Every row gives one point. The last column is the point's height on a tilted bowl or saddle (a function of degree 2), plus a little noise. Count its main directions that bend up, bend down and stay straight.

Points:
[[ 11 -45 -12  28]
 [  3  22  48 -32]
 [ 12  -6   5  -8]
 [-21 -17  15  -6]
 [-11  18  19 -12]
 [  0  -2  38 -28]
 [ -6  51 -42  60]
 [ 24  13  42 -27]
 [-21  15 -35  16]
 [ 42  38  -9  12]
 [-29 -38  33   4]
 [ 11 -27  -1   5]
 [-16  15  -8   4]
 [-15  34  23  -4]
 [ 27  30  16  -1]
 [ 50 -34  16  -2]
 [ -2  60  43  17]
 [ -9 -23 -32  11]]
Directions: 1 up, 1 down, 1 straight

Points:
[[ 24  16  21  20 -18]
 [ 48   5  20 -16 -29]
 [  8 -28 -28 -20 -32]
 [  7  -7  35  14 -11]
 [  9 -60  34 -17 -60]
 [-18 -20  42  -9 -20]
 [  6 -41 -16  43 -34]
 [-14   5   2  11   0]
 [ 14  22  -3  22 -11]
 [  2 -27   8  38 -13]
 [-12 -40  -9 -16 -35]
 [  4 -12  44 -31 -30]
 [ 15  18 -11 -25 -11]
 [  5  10   8  -6  -2]
 [ -3 -14  -4  28  -5]
 [-14 -11 -28 -29 -24]
 [ 21   6 -12   1  -5]
 [ 38 -30 -13 -34 -47]
 [-27   2 -15 -11  -7]
 [ 33  15  -4 -28 -20]
 [ 21  27   4  39 -29]
 [ 43   3  44 -26 -45]
 [-21 -44 -42  26 -59]
 [ 13   5  -6  11  -1]
 [  1 -16   8  11  -2]]
Directions: 0 up, 4 down, 0 straight

Points:
[[ 22 -24 -11  -9   6   2   2]
 [-19  20  26   7  -3  -5  -5]
 [ -8 -38 -35  23  44  20  -9]
 [-23  -6   9   7 -12  39  22]
 [-16  -9 -11   0  23  19   3]
 [-11  -5  -2 -12  -2  -2  -2]
 [ -4  17 -22   6  -3  20   3]
 [ 17  11 -20 -12  -6  31   8]
 [-14  -1  40  -3 -10  18   2]
 [ -4 -25   1   6   0  -9   5]
 [ -8   2 -14  30  -1 -18  13]
 [-19 -18  -4  27 -51  -6  17]
 [ 33  -8  25  14  -1 -35  33]
 [ 28 -23  -7   5   6   4   6]
 [ -7  11  28   8  -1 -12  -1]
 [-11 -17  15  39  20  10  37]
 [ -5   6 -26 -15  24  12  -6]
 [ 16  -6 -24  16 -16   9  -6]
 [-31 -41 -28  18  13  10  -7]
 [  7   5  11  10  11  17  12]
 [-33 -38   6   3 -16 -60  60]
 [ -3  27   9  17   4 -27  19]
 [-28 -11  44   3   3 -16   8]
 [  3  12  11  -3  -5  -8  -1]
 [-36  -6  20  21 -22  -9  11]
 [  9 -33 -10 -17 -40  -7  31]
 [ -3   7  -1 -24   0   3   0]
 [ 21 -16   7  10  -1  18  13]
 [-15  20 -13  -1 -26   8   3]
 [-27 -37 -26   9   4 -21  -5]
 [-24  23  15  13  16  36  30]
 [ 22  15  20  -8  29   9  20]
 [ 12 -18  -8   6 -24 -23  13]
 [ -3 -19  15   0  -3  12  10]
 [ 18 -14  -9 -31 -28  10  23]
 [ 29  22  12 -15   2 -10  10]
 [  9 -11   9   3 -17 -14   7]
 [ -1 -14   0  -9  18  -7  -1]
 [-29   5 -17 -19 -15  -2   6]
 [-27  25 -19  12  12 -23  24]
 [-19 -15  24  35  14  14  35]
 [ 10  -1  -9  12   0   4   0]]
Directions: 4 up, 1 down, 1 straight

Points:
[[ -9  -8 -13  23   5 -20  -4  24  10]
 [ 28   5   6   2   3  11  17  13  -3]
 [-45  -4   5  -8 -28 -33 -41  43  22]
 [  5 -15 -31  12   0   3  29  21   7]
 [ -9   2  51 -15  19 -14  -5  10   4]
 [  4   9  -2 -30   6  34 -14  60  15]
 [ 24   0  -3 -16  -3 -13 -20 -57  -2]
 [-26  27  27   4  25 -43  27   5  19]
 [ -7 -21  31  12  -7 -42 -14  19   2]
 [ 16  -8  14   6 -21  41 -41   0   8]
 [  5 -10 -25  -9 -26 -25 -22 -10  11]
 [  7  26  13 -27  24  -4 -30  -7  -3]
 [  8 -13  22  -1  43   5   5  38  18]
 [-12  42  -6 -38 -14  31   9  17  -1]
 [ 37  -3 -41  10  -5  21 -22  -6  25]
 [  8  -9  11  28   3  42  -1 -28  25]
 [-23 -28   1  22  39  23  23 -31  44]
 [-30  -4 -36 -21   8  -3 -20 -26  32]
 [ -8   7  -2   0  31  35   7 -25  16]
 [ -2  41   1 -20 -17 -27   6  30   6]
 [-14 -58  19  20   6 -20   3  -8  25]
 [-32   1  -8 -16  24 -30  17  21  16]
 [-27   9  24 -20   8  -7 -19  -9   0]
 [-49 -28   6  -2  22 -11  22  -3  29]
 [  7   6   5  23 -13 -23  -8  17   2]
 [ 24 -10 -19  -7   6 -16   9 -19   2]
 [-24   5  32   3  13  -8  25   4  11]
 [  9   2 -23 -20  -3  23 -23 -16   9]
 [ 29  -4  20 -32  42   2  -6  17   5]
 [ 12 -24  33  20  25  52 -19 -43  48]
 [ 31  -4 -30   6 -36   2  11 -12  11]
 [ 41 -13  -4 -36 -22   5  -7  44  18]
 [ 12   7   9  -4 -10  -5 -12 -58  -5]
 [-29 -27 -15  34  36  -2 -16  -8  34]
 [ -2 -11  20  -8 -15  16   0  -7   3]
 [-16  19  18 -29  23   2   6  32   5]
 [-25   1  18  45  58  11 -27   8  35]
 [-35 -41  19   1  17 -28  41 -33  46]
 [ -6 -14   0   2 -18  -9 -34  21  -1]
 [ 30 -57   6  31  33  -7  25 -13  60]
 [ -3  17  15  26   4  -3  -6  -7  -2]
 [-10 -33 -12  21   6 -43  -1   4  25]
 [ -2  39   9  43 -15  11  17  23  13]
 [-19   8  12  -5   7  15  18   4   1]
 [  2 -19  -3  17 -11 -17  28   7  14]
 [ 12  26  24  13 -27  34  45  -8  23]
 [ -5  -8 -33  34 -16   7 -33  31  19]
 [  3   1 -17  11   8  -3   7 -29   6]
 [-13  39 -30 -38  -2  -6   1   0   0]
 [-16  36 -11 -15 -24   8  10  26   1]
 [-20  -8 -37 -33 -14 -35   3  36  32]
 [ -4  14 -41  -6   7   5  -3 -20  10]
 [ 19  36 -38 -26  17   9   4   5 -12]
 [ 19 -47  32  50   9  13 -24  27  22]
 [  2  27  24   5  33 -39  18   8   8]
 [  9   9  -3 -17   5   5  33  14 -11]
 [ 20   0  -9 -29  12  -9  16  30  -5]
 [-28 -32  18  20  12  -1   1  11  12]
 [ 17  25  33  -6  -9  -5  28  30   8]
 [ 39 -10  26 -44   8  -2 -30  -2  -4]
 [  9 -22  25  17   1 -13  29   8  20]
 [  5   1 -10   4  -9 -26  18  -7   1]]
Directions: 6 up, 1 down, 1 straight

Points:
[[-12  10  13  -8   1  -3  39  18   0]
 [ -6  17  14 -14  14 -11 -25 -23  11]
 [-14  14   5   3 -23   7   6  -6 -12]
 [ 28  22 -29  10 -11  17  -5  -5 -19]
 [  1 -25 -19   6   4   9 -49  31 -27]
 [-12  26 -33  14  45  -5   0  -7  15]
 [ 18  -5  26  -3  23   4   2   5  -2]
 [ 39   6   8  37   1  16  -5  18 -60]
 [-14   4  32 -17   4 -25  52   1   8]
 [-17   2 -53   8 -12  -9  -8 -56  -2]
 [ -8 -18 -13   8 -23 -40 -42  12 -48]
 [ -3   1   8   0 -26 -22   7  18 -11]
 [-15 -11   7   0 -11  10   4  -1  -5]
 [-11  13  -8  19  21  -8  41  21 -17]
 [  1  19  29   8 -12 -24 -11  16 -13]
 [ 25 -49   3  -8  37 -41  32  -5  50]
 [-28 -17  15   6  15  28   2 -35  -2]
 [ 16  13  25  42  58 -16  33 -13 -44]
 [  1 -33 -22   1 -10  47   6   9  -9]
 [-52   8  -7 -25   5  38  26  -8 -13]
 [ 25 -33  26 -16 -24  -5  27  -7  26]
 [-29  10  32  -3 -16  -4  -1 -24   0]
 [ -4   3 -21 -12 -10  38  -6  -1 -11]
 [-47 -26   9 -40 -17  16 -27   7  11]
 [ 21  34  36 -12 -11 -22  17  -3 -19]
 [ -4   9  31  -5  18  -7  12  -4   1]
 [ 15  25   5  26  28  27  11   6 -56]
 [ -5  -4 -27 -29 -15  16 -18  30  -7]
 [  9  -2 -45  29  10  32  17 -25  12]
 [ 10   6   0  22 -19  -6  21 -13 -29]
 [ 23   6  38 -16 -30  -1   5  10  -3]
 [-29  16   0  -9  -1  -6  15   8   1]
 [  5 -10  14 -39   0  27  32   4  -3]
 [-11 -24 -32   3   6 -34  20  14  -3]
 [ 16  12 -10 -13 -15   1 -16  37 -13]
 [ 46 -12 -45  39   2   4 -31  44 -25]
 [ 12   8  -2  -6 -57 -15  20 -48 -53]
 [ -2  33 -11  -8 -38  18   7  42   1]
 [  5  10  -6 -23 -14  22  19 -24 -24]
 [ 17 -15 -33  18  35 -26  -6  30  17]
 [ 17  -7  10   0  24  -6 -26  12   2]
 [ 18  24 -36  10  34  50   6  39 -56]
 [  8 -27   0 -11   4 -14  36  -6   6]
 [ -2  14 -19 -12   6   7 -14  60   9]
 [-22 -11  10  33 -43   3  20 -17 -13]
 [  4  -1  -7  17   5  12  17  -7 -18]
 [ -6  30   0  11   3  19  -2  -8 -20]
 [-15   3  17  -7  27   6 -23 -44  20]
 [ 15 -14   5  -8  10  10 -25 -41  19]
 [  2   0  -4 -21   1 -13 -13   5   0]
 [ 10  12  -5  18 -12  12  23 -38 -28]
 [-37   6   1  13  15 -15  23   6 -16]
 [  0  -7   0   7   0   8  24 -41 -15]
 [ -1 -24 -10  24 -19  -1  -4  16 -18]
 [ -4  17 -19  -6 -27 -19 -16  45   3]
 [  7  -9   5  21  -7   2  32   3 -18]
 [-36 -42  -7   8  -1 -12 -20  -2 -25]
 [ 10  -3 -10  16 -10 -37 -31   5 -29]
 [ -1  -1   4  -4 -10  28 -23  20 -17]
 [-23   2   6 -37  -3 -22 -12 -28 -13]
 [ -6  14  17   7 -13   1 -18  10 -11]
 [  2   9  -3 -11   0 -26 -14 -11  -9]
 [ 13  29  13  35  -8  -1 -19 -14 -38]]
Directions: 4 up, 4 down, 0 straight
